Rows are points. Each copy is the shape, with its points in the same order, turned, moved and blurred by noise. Some copies are also mirrored. Which?

Shape, 8 rows:
[[  4 -24  44]
 [ 40   9  -1]
 [-36 -26 -27]
 [  8 -33   1]
 [-31  32 -10]
 [ -1  38 -18]
 [ 16  13  46]
 [  1  53   6]]
Copy 1, 8 rows:
[[  8 -28  42]
 [ 50  -1  -7]
 [-32 -28 -33]
 [ 11 -37  -4]
 [-21  29 -13]
 [ 10  36 -26]
 [ 22   6  40]
 [ 19  50   1]]
Copy 1 is: only turned
Copy 2, 8 rows:
[[ 32  -1  49]
 [ 34 -27 -14]
 [  8  49  -8]
 [ 45  20   5]
 [-31   4  -6]
 [-15 -16 -27]
 [ 21 -32  34]
 [-25 -34  -7]]
Copy 2 is: mirrored
Copy 3, 8 rows:
[[-21 -33  36]
 [ 37  -9   8]
 [-37 -16 -45]
 [ -8 -38  -7]
 [-19  37 -16]
 [ 11  34 -15]
 [  0   0  47]
 [  8  44  10]]
Copy 3 is: only turned

Shape (7 x 3):
[[  3   9  -7]
 [-23  42 -29]
 [ 16 -31  45]
 [ 37  35 -18]
 [  4 -12 -22]
 [-14  39  35]
 [ 33 -26 -11]]
Copy 1, 7 rows:
[[ 15   3 -12]
 [ 58  10 -32]
 [-30 -21  45]
 [ 27  45   0]
 [-10   0 -18]
 [ 46 -12  31]
 [-36  16  -9]]
Copy 1 is: mirrored
Copy 2 (7 x 3):
[[-10  -8  -6]
 [-50 -14 -24]
 [ 38  37  15]
 [-19 -39  24]
 [  7 -17 -22]
 [-43  31  19]
 [ 36 -20   0]]
Copy 2 is: mirrored
Copy 3:
[[  1  -7   1]
 [-20  32 -16]
 [ 12 -46  56]
 [ 36   6 -16]
 [-10 -26  -8]
 [  4  31  43]
 [ 13 -51  -2]]
Copy 3 is: only turned
Copy 4 (7 x 3):
[[ -4   4 -15]
 [-24  18 -57]
 [ 18 -42  25]
 [ 27  34 -28]
 [-16  14   5]
 [ 11 -35 -51]
 [  7  15  28]]
Copy 4 is: mirrored

Shape, 9 rows:
[[-37 -21  -4  23]
 [-36  15   0 -58]
 [ -9 -10 -20  13]
 [-34  17  35   2]
 [-15 -27 -12   6]
 [-14 -14 -23  11]
 [ 27 -10 -49  18]
 [-10  35  50  36]
 [ -2   6 -64  17]]
Copy 1 (9 x 4):
[[-15 -44   0  -1]
 [-33  16  -2 -65]
 [-13 -18 -23   5]
 [  2  -8  36 -24]
 [-30 -23 -14   5]
 [-17 -21 -24   2]
 [-10   1 -56  29]
 [ 33   4  49   8]
 [  5 -15 -67   2]]
Copy 1 is: mirrored
Copy 2 (9 x 4):
[[-14 -16   0  37]
 [-39  30 -13 -32]
 [  9  -8 -18  23]
 [-20  30  30  20]
 [  1 -20 -10  14]
 [  7  -9 -20  23]
 [ 48 -11 -40  16]
 [ 13  45  45  46]
 [ 24   2 -60  30]]
Copy 2 is: only turned

Shape (7 x 4):
[[-10  11 -29  -5]
 [-21 -21  -1  -4]
 [ -8 -47   7  -1]
 [ 56  -8 -28 -27]
 [ 52  15  -1  47]
 [ 34  12  35  -3]
 [-24  30 -13   9]]
Copy 1, 7 rows:
[[-29  -2 -45   1]
 [-27 -32  -2 -12]
 [-18 -51   7   0]
 [-41   8  -9  57]
 [ 37  -3 -40  58]
 [ 16  15  16  27]
 [-10  12 -42 -22]]
Copy 1 is: mirrored
Copy 2:
[[-12  20 -31  -4]
 [-13 -16  -5 -11]
 [ -7 -32  15   8]
 [  5  45  15  43]
 [ 71  25 -13  10]
 [ 34  25  30 -20]
 [ -2  18 -40 -31]]
Copy 2 is: mirrored

Shape (9 x 6):
[[ -6   6 -26  14 -43  11]
 [ 26 -16  -3  21  22  -2]
 [ 32   7 -24  -7 -18 -22]
 [-11  23 -24  23  13  14]
 [ -4  -3 121 -23 -11   4]
 [-12   5   9  15   7 -27]
 [ -5 -20 -13  -1   6 -15]
 [  0   0 -20 -32 -33  18]
 [  9  16 -27   1  17  -7]]
Copy 1 (9 x 6):
[[ 13   9 -22  22 -52  -9]
 [ 33 -23   9  30  12   9]
 [ 45   1  -2  -7 -21 -11]
 [  7   2 -38  24  -2   9]
 [-38  50 104  19  15   7]
 [ -1   0  -5  16  11 -19]
 [  6 -30   2   6  -9  -9]
 [ 10  -1   2 -18 -50  21]
 [ 25  -5 -18  -1   3   9]]
Copy 1 is: only turned
Copy 2:
[[-16  21 -12  -5 -42   7]
 [ 30 -16  -7  16  -2 -26]
 [ 31  28 -19 -15 -35 -26]
 [ -8  17 -25   8  12   2]
 [ 48  -2 113 -40  11  25]
 [  0  18  20  -4   7 -31]
 [  4  -6  -6 -22 -13 -30]
 [  8  13 -20 -44 -35  15]
 [ 17  21 -30  -8   8 -18]]
Copy 2 is: only turned
Copy 3:
[[ -5   9 -32   3 -43  24]
 [ 24   2  -5  15  21  -3]
 [ 33  11 -18 -15 -30 -15]
 [  3  43 -27  12   5  22]
 [-49  -2 109  -6  -6  -3]
 [-13  22  -7   2   4 -21]
 [ -1  -1 -22 -15   9  -6]
 [  6   6 -12 -37 -33  34]
 [ 22  34 -23 -11   5   2]]
Copy 3 is: only turned
Copy 4 (9 x 6):
[[-26  20 -18  16 -54   9]
 [ 21 -13 -19  17  -1 -12]
 [ 15  14 -25 -15 -42 -15]
 [ -2  34 -25  31  -3  14]
 [-20 -21 107 -20  17   3]
 [-13  21  -2   5   4 -23]
 [-14  -3 -27  -4  -5 -13]
 [-17   7 -16 -25 -45  30]
 [ 14  27 -32   2  -6  -1]]
Copy 4 is: only turned

Shape, 11 rows:
[[-12  11 -14 -51  20 -45]
 [ 49 -10  20   3  -8  26]
 [  4  -2  60  41   7  -3]
 [-32  18 -33 -10   2 -11]
 [ 25  -6  16   4  -4  17]
 [-56 -10  -9 -42 -18 -24]
 [-18   3 -10 -25  35  -3]
 [ 17 -25 -18  -3  15 -11]
 [ 26 -27  55  17  -6  58]
 [ 28  10  17   9  -2  -3]
 [-17  28  40   5 -20  60]]
Copy 1 (11 x 6):
[[ 40 -38 -23 -43   1  36]
 [  6  23  26 -20   8 -33]
 [ -5  18  56  17 -30   8]
 [  0  -2 -42 -12   0  39]
 [ -4  15  12 -20   2 -20]
 [-19 -48 -39 -29 -21  43]
 [  8 -18  -7 -17  18  41]
 [ 11 -18 -10   6  26  -6]
 [-44  26  51 -18   0 -36]
 [ 20  21  13  -7  -7  -6]
 [-44  60  21 -41 -25  16]]
Copy 1 is: mirrored
Copy 2:
[[-19   7   2  -4  48 -44]
 [ 45  -8 -12 -38 -12  17]
 [ 67   5  35  21 -14  14]
 [-27  22 -25  26  19  -2]
 [ 32  -5  -5 -14  -7  15]
 [-53 -13  14  22  18 -15]
 [ -8  15   0  -4  49   4]
 [ 21 -20 -25  -3  32  -2]
 [ 51 -17  23 -30 -31  56]
 [ 41   7  -7  -9  -8  -7]
 [  6  39  20  -8 -44  46]]
Copy 2 is: only turned
Copy 3 (11 x 6):
[[  3  48   0 -43 -19 -42]
 [ 52 -18  17  13  22  20]
 [ 24  14  49  33  71  -9]
 [-12  59   0  -9  -5   4]
 [ 36  -1  22   8  22   9]
 [-39  37   7   6 -28 -30]
 [ -9  36  -2 -36  18  -3]
 [ 24  18 -25   0  19  -6]
 [ 27 -47  28  21  55  30]
 [ 50  16  18   9  25  -1]
 [ -6   3  67  16  19  48]]
Copy 3 is: only turned

Shape:
[[ 40 -14 -24   7  42  -8  -2 -16]
 [ 23 -17   0  33   5  -4   5   2]
 [-20  23  14  22   3   2  21  -2]
 [ -4   9  21  24  -1 -22  42  31]
 [  2 -47  -7  -7  31 -26   8 -11]
 [ 68 -23 -49 -25 -39  33 -39 -21]
 [ 14  14   5  26 -24  30 -54  16]
 [ 48  -4 -21 -22   9 -32 -40  11]
 [ -4 -20 -16  25  34 -32  19  30]
 [-25  43  10  21 -30  58  13  50]
 [ 13 -23  33  15  37  11  19   9]]
Copy 1, 11 rows:
[[ 34  -4   1  -1  62   9  -4  -3]
 [ 24  -7  -3  27  17   7  16   6]
 [-17  21 -27  11  -2  14  21 -10]
 [-16  24 -19  28   6  -7  50  16]
 [ -4 -35  -2   3  62  -6  22  -9]
 [ 84 -40  20 -53  -6   6 -15  15]
 [ 17   1  25   8 -39  15 -31  11]
 [ 30  -1  41 -22  34 -34 -10   9]
 [-14  -5 -17  29  51 -19  17  23]
 [-25  32 -27  -1 -59  37  11  46]
 [-10  -3  15  27  39  39  33   4]]
Copy 1 is: only turned
Copy 2 (11 x 8):
[[  8  -8 -16  -4  46   4  43 -16]
 [ 20  -5   5  18   9  26  35  16]
 [-27  -3  -4  18 -20  41  11   4]
 [ -2 -20 -18  13 -51  37  37  32]
 [-12  -3  12 -14  17 -27  44  14]
 [ 44  53  -7 -50  63  39  -8  11]
 [ 25   9  -5  25  27  43 -49  15]
 [ 32   3 -47 -15  22 -13   2 -11]
 [ -5 -17 -30  23   6  -7  46  32]
 [-28 -12 -28  22 -16  95 -34  56]
 [ -1 -42  18   7   2  26  34  12]]
Copy 2 is: mirrored

Shape:
[[ -7  15 -16  16 -17  33  -8  -6]
 [-17  22  20 -43 -19  27   2  -8]
 [ -2  -5   1  22 -34 -46 -43 -15]
 [ 20 -32   4 -32  10  30  15  45]
 [ 11 -13  -1  19  11 -10  13  46]
 [ 45  28 -20 -29  -5   9 -62  23]
 [ 18  17 -19  19  24  20  -1 -17]
 [-22  72  -6 -12 -37  28   3  17]
 [ 28 -43 -20  11 -50 -19 -18  41]
 [  0  13 -20 -11 -16 -56  39  31]
 [ 12  16  15 -15 -50 -41 -24  -9]
 [-17   8  13 -45 -16  -7 -11   7]
 [ 55  -5  30  -9   3   4 -45 -34]]
Copy 1:
[[  6   8 -20 -16   1  14 -11  -5]
 [-34  24  18 -39  17 -14  12 -20]
 [-29 -31   8  27 -20 -22 -43  22]
 [  1   2  48 -58 -21  13  31  22]
 [ 26   4  26  -9 -39 -10  22  34]
 [-28   7   0 -56  13 -16 -35  68]
 [ 25  -5 -14  -9  26   0  10  23]
 [ -6  57 -30 -39   3 -31 -13 -27]
 [ -4 -40  26 -30 -67   2 -28  30]
 [ 12 -12  -3 -12 -51 -66  21  13]
 [-28 -16  21  -7  -8 -53 -40   1]
 [-44   8  19 -25 -11 -29   7   0]
 [-21 -26  47 -14  49  -5 -29  34]]
Copy 1 is: only turned
Copy 2 (13 x 8):
[[  3   6  12  -7  48  19 -21  -1]
 [  5  -6  26  -9   2  45  13 -11]
 [  0  23   0   7 -17 -31 -48 -32]
 [ 38   8   2  37   8  28  14  57]
 [  4  25   5  56  25  -7  -5  26]
 [ 15  75 -36 -17  -3  25  -6   8]
 [ 12  20 -13  -5  59  -7   8   3]
 [-45  19  21  -3  31  69   3 -22]
 [ 17  24 -29  45 -11   9 -61  24]
 [-43  -5 -27  55  -2   0   3  17]
 [ -6  11 -10  15 -40  11 -21 -42]
 [ -1   9  22   3 -22  22  12   4]
 [ 67  42 -17 -10   1 -11   6 -36]]
Copy 2 is: only turned
Copy 3 (13 x 8):
[[ 16  15   1  -6 -31   2 -19 -14]
 [ 16 -19   9 -38 -42   6  26  13]
 [-49   2  -2  10  -9 -41 -21  24]
 [ 30 -13   9 -24  33  48  12  16]
 [  0  35 -13  -7  33  18   7  22]
 [ 16  -2  47 -48  26 -41 -21  -3]
 [ 41  24  10  21  -5 -15   0  -5]
 [ 19  36  -1 -67 -55  -9   3  -3]
 [-31   4  -3 -11  35  19 -53  39]
 [  7  31 -43 -28   8 -12   6  71]
 [-32  -4  16 -25 -23 -33 -11  52]
 [ -3 -24  -4 -40 -14 -13  23  24]
 [  1 -17  72  23   0 -30   2  18]]
Copy 3 is: only turned
Copy 4, 13 rows:
[[  1  20   0  18 -33  16   0 -30]
 [ 10 -17  40   5   0  30   0   1]
 [-33  32   4 -30 -18 -13 -61 -40]
 [-15 -18 -33  -2  42  21  36  -3]
 [-10  27 -50   3  29   6  -6  -3]
 [-26 -42 -30  -5 -31  53 -45 -34]
 [ 28   9 -33  16 -28   4  -8 -37]
 [ 10  26  22  17 -32  65 -16  28]
 [-64  26 -40 -46  -3   7  -3 -24]
 [  7  37 -26 -44   3   1 -21  36]
 [-26  18  20 -48 -11  19 -49 -19]
 [-13 -13  29 -14   5  11 -22  11]
 [ 15 -21   4 -23   2  10 -40 -82]]
Copy 4 is: mirrored

Shape (13 x 9):
[[ 40   3   3 -40 -24  25  39  -1  43]
 [-25   8 -39  11  -8  -6   3 -12  19]
 [-22  36  12 -31  32  20 -19  46 -32]
 [ 12  15  17  31 -23  31  18  26 -72]
 [-20 -14  -5  22 -51  24 -17  -3  -8]
 [-12  42 -38  11  -7  -8  22  13   6]
 [ -2  24  15  51  -1  -3  17  11  12]
 [-56 -18  20  10  -2 -16 -21  -6  -5]
 [ -3  -2 -26  26  -6   7  66  -7  26]
 [-11  20   1  -1  32 -25  17   4   0]
 [-13  27 -10 -14  29  56 -34 -45 -68]
 [ 36 -11  29 -25   0 -10   7   0 -25]
 [ 29   3 -34  23  48  26   7  -6 -19]]
Copy 1, 13 rows:
[[ 50 -52 -29  -7 -16   6  45  21  13]
 [  6  -7 -23 -12 -25 -15 -18 -36  19]
 [  9  32 -10  -2 -12  77 -26  22   9]
 [-24 -15 -33  41 -60  49 -20  16 -47]
 [-18 -48  10  -2 -42   4 -28 -17 -12]
 [  6  10 -49  10 -42   2 -12 -13  33]
 [ -8 -16 -30  53  -5   3 -18 -12  11]
 [-30   7  29   0   1  14 -12 -34  -3]
 [ -6 -29 -71   5 -10 -21  21 -23   6]
 [ 12  31 -26  17   2  14   5 -16   8]
 [ 40   5 -15 -12 -39  79 -46 -55 -51]
 [ 27   5   4  16 -19  21  27  19 -40]
 [ 42   7 -62   2  -6  12 -40 -11 -39]]
Copy 1 is: only turned
Copy 2, 13 rows:
[[ 15   8  17 -19  12  -5  -9  26  58]
 [-54   4  -7  10 -37  -4   5 -11  20]
 [ -7  17  27 -34 -16  20  12  -4 -65]
 [ 47 -30  15  11 -54 -20  29 -24 -34]
 [ -8 -28   5  19 -58   2 -31 -22   8]
 [-36  28   8   2 -47 -21  30   3   7]
 [-23 -14   6  24 -23 -51  11  12 -17]
 [-57 -39  14  -5 -24  -8 -24 -41 -26]
 [-34 -24   4  13 -22 -24  41  22  45]
 [-42   1   2 -18   2 -25  29 -14 -16]
 [ 13  12   1  34  -4  60  26 -68 -38]
 [ 25 -15  -1 -34  12 -24   2 -33  -2]
 [ -4  -3 -47  16  -1  13  47  -3 -17]]
Copy 2 is: only turned

Shape, 14 rows:
[[-13  40  16 -42 -11 -32 -38  16  22]
 [ -4 -34  -1  28 -14  -8 -15  36   2]
 [ 54 -21 -45  -4 -21 -14 -27  46   8]
 [ -6   8  27 -16  11  18   1 -10 -24]
 [-11 -12  -1  -7  14  41  11  28   4]
 [ 54  -1 -32  -3 -70 -12 -51  31  12]
 [ 19 -43 -37 -11  -8  19   9  21  -5]
 [ 35  27 -46 -42 -43 -43 -20 -10  69]
 [-23 -14  26 -53 -21 -20 -26   9   2]
 [ 22 -30  16   7  -9   1  19  17   8]
 [ 60 -46 -31  10 -39 -22 -37  14  22]
 [-11 -31  -7   3  47  -3  17  -6 -24]
 [-18  -4 -19  -6  -2   0  46   9 -28]
 [ -5   2  33 -37  23  -8  26  26 -16]]
Copy 1 (14 x 9):
[[ 15  13  50 -13  -5 -55 -26   8  16]
 [ 19 -18 -18  36  -3   1  -1  40  10]
 [ 44   6 -57  15 -25 -31 -37  30  39]
 [ -6   3  14 -11 -28   8  -8  -6 -34]
 [-12  27  -7   2  -9  33  -8  25  -1]
 [ 76  -3 -31  -1 -53 -43 -11  31  46]
 [ -1   1 -59  -3 -20  15 -11  17  22]
 [ 34  19  -4  -6 -25 -70 -10 -33  86]
 [ -7 -28  31 -29  -9 -23 -21  20  18]
 [ -9 -11 -16  35 -33  15 -12  10  14]
 [ 59 -30 -51  24 -30 -17 -26   7  52]
 [-27  -9 -33  15  15  15 -14 -13 -31]
 [-40  11 -30   4 -19 -14  24  10 -15]
 [-46   7  12   6 -22 -14 -33  12 -22]]
Copy 1 is: mirrored
Copy 2 (14 x 9):
[[ 33  44   6   4 -45 -33  36  -6  20]
 [ -3 -25   2  22 -10 -30 -17  33  -1]
 [ 41 -43 -42   5 -43 -17 -15   8 -15]
 [  3  23  17  21   8  23  26  -8  -8]
 [  2  -4   6  43 -10  33   9  35  12]
 [ 33 -34 -22 -19 -68 -21 -40 -21 -12]
 [ -3 -50 -26  16 -17  22   8  22 -10]
 [ 38 -14 -55 -46 -67 -30  27 -26  53]
 [  8   1  37   3 -35 -26  51   2   3]
 [ 10 -29  10  -5  14   8  -5  25   9]
 [ 18 -74 -30 -15 -23 -33 -22 -18  -1]
 [-21  -8 -21  41  36   3  36  27  -9]
 [-20   9 -17  -8   3  29  25  44 -10]
 [ 29  19  15  10  14  15  51  34 -11]]
Copy 2 is: mirrored
